Each wall is flat, endless, passes through zero and stands at right angles to its row. A trip goes straight from one point to another. Which walls does it cross, in order?

Walls:
(1): 0.20 0.02
(2): 0.49 0.76
(3): -0.44 -0.33
(4): 0.46 -0.14
(5): 0.61 0.13
(6): 0.40 -0.09
(7): 0.03 -0.45
(8): -0.16 -0.38
Trips:
0.08 0.59 to 0.31 0.20 -> 6, 4
0.06 -0.06 to 0.42 -0.31 -> none
0.16 0.32 to -0.37 -0.22 -> 4, 6, 1, 5, 3, 2, 8, 7

Walls:
(1): 0.23 0.36 0.24 -0.13 0.21 -0.59 0.02 -0.50
(2): 0.12 -0.36 -0.05 -0.22 0.63 -0.29 -0.04 0.11
(3): 0.38 -0.33 -0.23 0.07 -0.30 0.60 0.39 0.43
(4): -0.27 -0.44 0.04 -0.19 0.33 -0.71 -0.33 -0.28
(5): 0.02 -0.12 0.51 -0.14 -0.07 -0.22 -0.22 -0.44
(6): 0.25 0.02 -0.28 0.31 0.31 0.46 0.27 0.16
(7): 0.60 -0.19 -0.51 -0.23 0.23 -0.28 -0.28 0.12
Trips:
0.17 -0.29 0.43 -0.02 0.50 0.16 -0.26 0.03 to 0.06 -0.25 0.31 0.29 -0.49 -0.09 0.42 -0.20 -> 7, 3, 6, 2, 4
0.27 0.16 -0.66 -0.54 0.50 -0.03 0.90 -0.36 to 0.26 -0.14 -0.17 -0.71 -0.05 0.49 0.51 -0.27 -> 1
-0.18 -0.15 -0.05 -0.46 0.08 0.02 0.55 -0.23 to 0.01 0.32 0.02 0.05 0.03 0.09 -0.59 -0.24 -> 3, 2, 7

Walls:
(1): 0.04 -0.05 -0.32 0.27 0.09 0.10 -0.22 0.06 -0.28 0.58 0.66 0.05 0.25 0.07
(2): -0.16 -0.15 0.30 -0.57 -0.06 0.24 0.12 0.00 -0.25 0.61 -0.46 0.31 0.50 -0.09
(3): 0.45 -0.63 -0.06 -0.23 -0.08 0.16 -0.08 -0.07 0.09 -0.14 -0.23 -0.01 -0.03 0.26
(4): -0.32 -0.40 -0.41 0.15 0.26 -0.13 -0.32 -0.48 -0.06 -0.16 0.13 -0.27 0.14 -0.19
(5): -0.18 0.01 0.02 0.28 0.17 0.55 0.18 -0.59 0.21 -0.06 -0.17 0.27 -0.09 -0.02
Trips:
0.25 0.42 0.47 0.27 0.19 -0.09 -0.28 0.17 0.17 0.10 -0.32 0.23 0.51 0.15 to -0.20 0.03 -0.01 0.65 -0.14 -0.20 0.52 -0.17 0.28 -0.13 0.48 -0.26 0.39 0.21 -> 5, 1, 2, 4
0.11 0.62 0.06 0.01 -0.26 0.32 0.30 -0.30 -0.55 0.14 0.63 0.22 0.11 -0.21 to 0.38 -0.40 0.74 0.30 0.17 -0.13 -0.46 -0.04 -0.06 -0.45 0.43 0.41 0.01 -0.25 -> 2, 3, 4, 5
0.18 -0.13 -0.02 0.10 -0.49 -0.43 -0.26 -0.87 0.54 -0.34 -0.11 -0.35 0.19 0.58 to 0.04 -0.16 0.29 -0.04 0.33 -0.14 -0.10 -0.11 -0.06 -0.11 0.01 0.47 0.51 0.23 -> 2, 1
0.29 0.15 -0.37 -0.22 0.15 0.01 0.13 0.30 0.28 0.16 0.36 0.07 0.16 -0.24 to -0.59 0.30 0.42 0.02 0.22 -0.22 -0.54 -0.03 -0.06 -0.22 0.39 0.08 0.60 -0.07 -> 4, 2
-0.54 -0.37 -0.35 0.09 -0.63 0.46 -0.37 -0.54 -0.06 -0.22 0.19 -0.18 -0.02 0.00 to 0.17 -0.09 0.40 0.05 -0.41 -0.36 0.37 -0.28 0.47 0.59 -0.02 -0.13 0.16 0.18 -> 2, 4, 1, 5
-0.68 0.05 0.14 -0.23 -0.57 0.13 -0.12 0.72 0.19 -0.08 -0.47 -1.08 0.25 -0.03 to 0.29 -0.34 -0.54 -0.21 -0.04 -0.66 -0.02 -0.48 -0.25 -0.46 0.35 -0.80 0.12 0.24 -> 4, 2, 3, 1
0.15 -0.10 -0.66 0.24 0.41 -0.23 0.14 0.10 0.25 -0.46 0.13 -0.19 0.05 0.28 to -0.09 -0.37 -0.38 0.11 0.39 0.56 0.38 0.12 0.32 0.42 0.22 0.14 -0.91 0.65 -> 5, 4

Walls:
(1): -0.37 -0.16 -0.08 -0.24 -0.31 0.18 0.04 -0.77 -0.14 0.02 -0.46 -0.32 0.27 -0.04 -0.40 -0.39 0.65 0.20 -0.41 0.34 0.85 0.10 -0.06 -0.23 -0.02 -0.34 -0.23 0.01 0.64 -0.19 -0.20 -0.72 0.44 0.26 -0.03 -0.07 0.48 0.00 -0.68 -0.05 0.37 -0.65 -0.03 -0.52 -0.18 -0.22 0.54 -0.90
(2): 0.36 -0.13 0.53 -0.38 -0.02 0.63 0.00 0.01 0.33 -0.10 -0.18 -0.32 0.20 -0.19 0.59 0.93 0.14 0.06 0.12 0.19 0.13 -0.31 0.32 0.22 0.02 0.20 0.08 0.37 0.21 -0.03 0.44 0.13 -0.06 -0.29 0.20 -0.34 0.02 -0.16 -0.10 -0.17 0.14 -0.13 -0.01 -0.01 0.04 0.31 0.23 -0.03
(3): -0.24 -0.15 0.64 -0.39 -0.03 -0.45 -0.01 0.64 0.63 0.16 -0.20 -0.37 -0.24 0.08 -0.23 0.37 0.78 0.32 -0.07 -0.03 -0.25 -0.60 0.05 -0.03 -0.50 -0.03 0.16 -0.18 0.43 -0.11 0.48 -0.06 -0.15 0.28 0.32 0.18 0.44 0.07 -0.08 0.08 0.18 -0.35 0.38 0.33 0.08 0.21 -0.05 -0.26
(4): 0.16 0.03 -0.08 0.10 0.48 -0.26 -0.04 -0.31 -0.26 -0.56 0.09 0.26 -0.32 -0.03 0.25 0.15 0.15 -0.27 0.47 -0.07 0.33 -0.56 -0.23 0.03 -0.24 -0.03 -0.34 0.52 -0.76 0.41 -0.78 -0.32 -0.16 -0.59 0.05 -0.22 -0.12 0.19 0.05 0.07 -0.26 -0.20 -0.38 0.49 -0.30 0.49 0.00 0.16
(5): -0.02 0.00 0.06 -0.10 -0.07 -0.62 -0.08 0.12 0.60 -0.13 -0.05 0.46 0.26 -0.05 0.18 -0.30 0.33 -0.12 0.07 -0.39 -0.30 -0.43 -0.50 0.19 0.26 -0.10 -0.51 0.02 0.38 -0.17 -0.20 0.18 0.05 -0.49 -0.19 -0.69 0.47 0.53 0.26 -0.04 -0.54 -0.19 0.00 -0.51 0.25 0.06 0.02 0.16
(6): -0.24 -0.24 0.35 0.27 0.15 0.34 -0.08 -0.66 0.34 -0.60 -0.35 0.08 -0.15 0.29 -0.43 0.19 0.25 0.04 -0.17 -0.58 -0.12 0.17 -0.20 -0.14 0.53 -0.35 -0.08 -0.45 -0.05 -0.13 0.07 -0.25 0.18 -0.13 0.45 0.64 -0.48 0.29 -0.07 0.30 -0.09 0.20 -0.21 0.23 -0.08 -0.47 0.12 0.20
(7): 0.67 -0.24 -0.01 -0.33 0.22 0.02 -0.33 0.19 0.03 0.08 -0.03 -0.81 0.47 0.06 0.52 0.12 0.22 -0.20 -0.30 -0.33 -0.01 -0.19 -0.05 -0.30 0.08 -0.28 0.47 0.20 0.03 0.16 0.49 -0.21 -0.16 0.18 0.36 0.45 0.37 -0.02 -0.54 -0.31 0.31 -0.67 -0.03 0.50 0.12 -0.16 0.43 0.13
Trips:
-0.29 -0.03 0.09 -0.68 0.03 0.17 0.16 -0.02 0.47 0.26 -0.32 -0.43 0.23 0.44 0.43 -0.79 0.39 0.33 0.06 0.15 -0.32 0.31 -0.31 0.02 0.40 -0.40 -0.19 -0.55 0.37 -0.64 -0.20 -0.08 0.12 -0.17 0.11 0.14 0.06 0.30 0.37 -0.38 0.16 1.04 -0.45 -0.29 0.23 -0.19 0.24 0.18 to -0.06 -0.10 0.29 -0.19 -0.29 0.71 -0.10 0.12 0.78 -0.50 -0.25 -0.13 -0.01 0.11 -0.07 0.52 -0.48 0.05 -0.52 -0.16 0.11 0.38 -0.14 0.09 0.10 0.72 0.45 0.12 0.07 0.16 -0.01 0.17 0.61 0.84 0.23 0.06 -0.02 0.48 0.13 -0.08 0.20 -0.07 -0.10 0.48 -0.15 -0.19 -0.46 0.16 -> 2, 7, 5, 1
0.39 -0.02 -0.06 0.02 -0.25 -0.12 -0.17 -0.27 0.19 0.17 0.22 -0.14 -0.10 -0.43 0.24 0.53 -0.07 -1.12 0.12 0.21 -0.02 -0.08 -0.15 0.62 0.50 -0.38 -0.08 -0.13 -0.04 0.37 0.39 0.25 -0.13 -0.01 -0.18 0.23 -0.17 -0.12 0.15 0.03 0.11 0.08 -0.45 -0.70 0.13 0.01 0.25 0.12 to 0.28 -0.16 0.68 -1.04 0.34 0.21 0.13 0.00 -0.12 -0.08 -0.17 -0.03 0.52 -0.07 -0.05 0.28 -0.08 -0.05 0.23 -0.33 -0.06 -0.32 0.30 0.29 -0.77 0.40 0.21 0.77 -0.33 -0.20 0.07 0.10 -0.06 0.37 -0.41 -0.37 0.07 0.51 0.18 1.06 0.21 0.10 -0.19 -0.31 -0.28 -0.09 0.15 0.19 -> 4, 3
